Every row gives one point. Each copy is the shape, with its points in the same order, stretched, turned, moved and blurred by noise. Is it also mirrored, or only turned?

Shape (7 x 3):
[[ 36  30  16]
 [ 12  -2  13]
 [-15 -34 -21]
 [-26  20  18]
 [-30   9   7]
 [  4  -8 -14]
 [ -3   6 -19]]
Copy 1 (7 x 3):
[[-60 -10  26]
 [-19 -17  -7]
 [ 32  -9 -19]
 [-26  24 -32]
 [ -9  23 -32]
 [ -2  -4   4]
 [ -9  12   7]]
Copy 1 is: only turned
Copy 2 (7 x 3):
[[ -5  25 -27]
 [-12  -8 -11]
 [  9 -45   0]
 [ -3  16  32]
 [  1   3  32]
 [  9 -17 -11]
 [ 18  -3  -1]]
Copy 2 is: mirrored
Copy 3 (7 x 3):
[[-54   5  20]
 [ -9  11  17]
 [ 30  34  -1]
 [  8 -30  -3]
 [ 18 -18  -5]
 [ -6  26   2]
 [-12  14  -7]]
Copy 3 is: only turned

Shape:
[[ 18 -12  13  -9]
 [ -3   7  28  25]
 [ 19 -12  33  27]
 [ -6  18 -14  42]
 [ 17 -13  20 -40]
 [ 21  -9   1  23]
 [  1 -16  -9  27]
 [ 25  -2  14  25]]
Copy 1:
[[ -1  -3 -21  13]
 [ 21  27   7   9]
 [ 35   4 -12   3]
 [  3  30  12 -44]
 [-19  -5 -28  44]
 [ 12   0 -16 -26]
 [  8 -13  10 -32]
 [ 17  12 -20 -16]]
Copy 1 is: mirrored
Copy 2, 8 rows:
[[ 31 -16  14  12]
 [ -8 -13  17  14]
 [  8 -26  20  32]
 [-23 -43 -13   5]
 [ 60   9  27   2]
 [ 12 -36   0  20]
 [ -1 -30 -29  26]
 [  5 -38  16  21]]
Copy 2 is: mirrored
Copy 3 (8 x 4):
[[ 32  15  -5  27]
 [ 33   1  33  26]
 [ 30  29  31  46]
 [ -3  -2  54  -5]
 [ 44   6 -38  21]
 [ 14  32  31  22]
 [ -4  10  26  15]
 [ 21  34  38  28]]
Copy 3 is: only turned

Shape, 13 rows:
[[ -7  -6  20  17  22 -16  20  29]
 [-21  36 -16 -35  13  -8 -31   0]
 [-15   2   3 -40   9 -26 -14  -3]
 [-42   0 -32 -35 -37  -8 -16 -10]
 [ -3   7   3  17  18  20  30  44]
 [ 10  26 -22  22 -17  -5  22   8]
 [-41  33 -13  12   7  -7  46  36]
 [ -6  23 -43 -52 -20   4  19 -27]
 [  0 -10   3   1   7   9  49  35]
 [-16  10 -14 -47 -23   2 -34   6]
 [  5   8  28 -41 -60 -28 -24  37]
 [  1  18  17  25   8  23   8   2]
 [-24  18  40 -36 -60  -3  -4  13]]
Copy 1 (13 x 8):
[[-23 -42   9  22 -17 -17  -5   8]
 [-23  10  -2   5  46  34   3  25]
 [-25 -15   7  -5  -9  21  -7  26]
 [ 10   6 -18 -16  29  38 -23   6]
 [ -6 -17 -10  43  22 -19  -3   9]
 [ -3   8  -3  10  25  -9 -19 -11]
 [-15 -23 -30  26  44 -12 -35  -7]
 [  1  37 -25 -15  34  18 -22  24]
 [ -4 -19 -17  34   0 -23 -10  12]
 [-10  12  -7  10  17  52   1  21]
 [-36  -3   6  31 -33  37 -20  -1]
 [  0  -7  15  31  22  -7  -6  10]
 [ -9 -12  -1  37  -6  40 -44   3]]
Copy 1 is: mirrored
Copy 2, 13 rows:
[[-52   3   6   0 -13 -27   0  31]
 [-12  27 -29  11 -27  41 -43   7]
 [ -7   6 -30  12 -19  -2 -43  23]
 [ 40  30  -5 -24 -18  28 -40  12]
 [-39  26   9  -1  -9   7  29  19]
 [ -7  10   0 -31 -17  -2  20 -21]
 [-40  31  10 -46 -37  24  12  26]
 [ 45   7 -39 -21 -32  26   4  -6]
 [-20  16  -3  -9 -10 -14  33  29]
 [ 24  36 -34   5   7  36 -42   6]
 [  7  35 -60 -19  56   5 -49   8]
 [-29 -10   3   0   1  13  19   2]
 [  7  13 -47 -36  51  29 -35  20]]
Copy 2 is: only turned

Shape:
[[ 16  20 -19 -27  29 -20   7  -8   4]
 [-13 -11   6   8  32   7  -2  -9   5]
 [ 18  10  24   3  17  -8 -17  -1  14]
 [ 22  29  -8 -27 -13  12   0  13  -3]
 [ 21   1 -24 -11 -14  11  25  -3 -30]
 [-17  -2 -26  10 -18 -26  -6  20   3]
 [  7 -25  -9   7  21  -9  12   4  15]
 [  0   8  15  -7  34  15  21  26 -27]
 [ 19  29  29 -33   4  -5 -22  -7 -35]
 [-20 -14  26  -1  25  10  11  -3 -30]
 [ -7  18   8 -18 -10 -21  26  -4   9]
 [ -2 -17 -26  -5  20   1  -1  41 -29]
 [-21  -9  18 -38  -8 -25 -16  -1 -13]]
Copy 1 (13 x 9):
[[ -5   0  -4  46 -22   6  25  -1 -11]
 [-25  23 -17  10 -29 -10  19 -25   1]
 [ 11   4 -15  20   4   3  13 -23  -5]
 [ -8 -23   7  16  20  21 -24  15 -20]
 [ -4 -14  24   1 -11  40 -26   7  20]
 [  5 -30 -10  -1   8   1  25  25  32]
 [ -6   4  -8  31 -23   2  10 -14  38]
 [-51   6 -23  18  -9  23  -7 -37   0]
 [ 14   1 -14   1   5  40 -13   3 -31]
 [-28  18 -23  -9 -26  14  -6 -36   2]
 [  3 -34  -5  15 -20  -3  -8 -12  -9]
 [-37   2 -20  17   0  35  12  21  37]
 [ 16  -8 -35   3 -14   8  -4  26  -3]]
Copy 1 is: mirrored
Copy 2 (13 x 9):
[[ 15 -60  -8  -3   4  10  -5  21  -6]
 [ 28   4 -19  -8  -3  12 -11   2 -19]
 [ 23 -16  11 -27  -7   3  19  -5  -2]
 [-23 -29   1  -4   0 -26  27  21 -10]
 [-12 -17 -18  21 -16 -34 -12   8 -26]
 [-22 -22 -13  45  11  15 -10 -20   1]
 [ 21 -16  -2   6 -11  26 -14  -6 -28]
 [ -4 -25 -36  -2 -21 -21  52  19 -24]
 [-15 -35 -24 -41  -9 -35  31   9  14]
 [  2   7 -45 -16 -11 -17   8 -13 -27]
 [-14 -35 -15  -4  32 -15  -3 -25 -25]
 [-22 -32 -36  39 -31  15  27  24  -7]
 [-41 -22 -44 -26  11   9   0 -21   2]]
Copy 2 is: mirrored
